Every row gives one point. The points of each table are mixes of a few directions, plus a little noise. How many directions does each table use, and how many do they share? Where both have some left over, give the other angles between the two spaces (their principal angles), to ten degrees, smallest first.

First, 5 rows:
[[ -7  -3]
 [ 16   8]
 [-46 -22]
 [ 47  22]
 [ -9  -4]]
Second (7 x 2):
[[-10  21]
 [ -1   3]
 [ -2   4]
 [  1  -1]
 [-23  48]
 [  7 -16]
 [ 28 -60]]
Directions: first 1, second 1, shared 0; angles 90

First:
[[ 56   0 -10 -10  17 -22]
 [-39  58 -14  42   6 -32]
 [-37 -34  21 -13 -21  42]
 [ 40  -6  -6 -11  10 -11]
 [-18 -60  29 -31 -23  54]
 [-15  52 -17  33  10 -34]
 [ 13 -10   0  -6   1   1]]
Second, 9 rows:
[[ 20 -24  50 -41  14  46]
 [-23  29 -60  49 -17 -56]
 [-20  13 -28  21 -11 -27]
 [ 25   0   1   3  10   5]
 [-35  -7   8 -13 -14   0]
 [ 22  17 -31  33   8 -27]
 [-33 -29  56 -56  -8  43]
 [ -6 -15  29 -27   2  23]
 [ 46  13 -23  29  18  -9]]
Directions: first 2, second 2, shared 0; angles 30, 40

First:
[[ -6 -28 -14 -22  -8 -16 -14   7  18]
 [ 12  -7  10  17 -11  17  21  -1 -29]
 [-23 -22 -10 -27   1 -15 -25   6  27]
 [-16   7  39  29   4  43  20  -8 -45]
 [  7 -19 -25 -24  -8 -27 -14   7  28]
 [-40  -6  11 -16  13   5 -23   1  14]
 [ 38  21 -29  -2  -2 -30   3   0  22]
 [-11   7  30  24   4  34  15  -6 -35]
 [ 38  28 -36  -7   1 -38  -4   1  34]
 [  1  17  24  27   4  29  20  -8 -34]]
Second:
[[  3 -45   5  22 -19  -1   5  -8  42]
 [ -4  48   1  -8  21   3  -5 -11 -57]
 [ -3  28   3   1  13   3  -3 -14 -38]
 [  0   7  -3 -10   3  -1  -1   9  -2]
 [  3 -22  -7 -12 -11  -4   2  26  39]
 [  2   2  -9 -25   0  -4  -1  31  16]
 [ -4  60  -5 -26  25   2  -7   7 -59]
 [  1 -31   7  25 -13   1   4 -19  22]
 [  2 -47   9  33 -20   1   6 -22  37]]
Directions: first 3, second 2, shared 0; angles 40, 70

First:
[[  2 -43  -4  24  -6  11  14 -11  12   6  18 -28  24  17]
 [ -5 -30   0  24  -3  18   6  -1   4   9  39  -8  31  30]
 [-15  41   7 -14   6   4 -10  12 -17   3   0  48  -6   4]
 [ -2  38   3 -23   5 -11 -10   7 -10  -6 -25  25 -24 -19]
 [ -6  51   4 -30   6 -13  -9   5 -14  -4 -40  38 -31 -25]
 [ 22 -32  -7   7  -4 -13   0  -4  17 -12   4 -55  -3 -12]
 [  9  -3  -1   1   0  -6  -9   8   4  -7  17 -16  -1  -1]
 [ -6 -22  -1  11  -4  10  18 -16   4  10 -14  -2  10   7]]
Second, 11 rows:
[[-10 -30   6   2 -12  -9   4   5  24  20 -16   3 -25   5]
 [-13  31  43 -27  16  11 -21  30 -60  11  54  -9   9 -13]
 [  0   6 -27  22  -3   4  15 -12   0 -23   1   3  18  16]
 [  3   8  25 -22   8   0 -15  10 -13  13  11  -5  -6 -16]
 [ 11 -13 -15   6  -6  -7   5 -13  31  -1 -30   3  -8  -1]
 [ -3 -27  16  -9  -7 -11  -5   7  24  26 -18   1 -30  -5]
 [ 32  49 -13 -10  23  10 -12 -21 -23 -31   5  -5  39 -19]
 [ 16   7 -33  17   0   0  11 -24  16 -24 -20   4  17   5]
 [  1 -13   1  -2  -4  -5   0  -1  15   8 -13   1 -13  -1]
 [-32  10  -8  22  -4  13  18  14 -40 -17  46   2  22  28]
 [ -3 -27   4   1 -10  -9   2   2  27  18 -21   2 -22   1]]
Directions: first 3, second 3, shared 0; angles 40, 50, 90
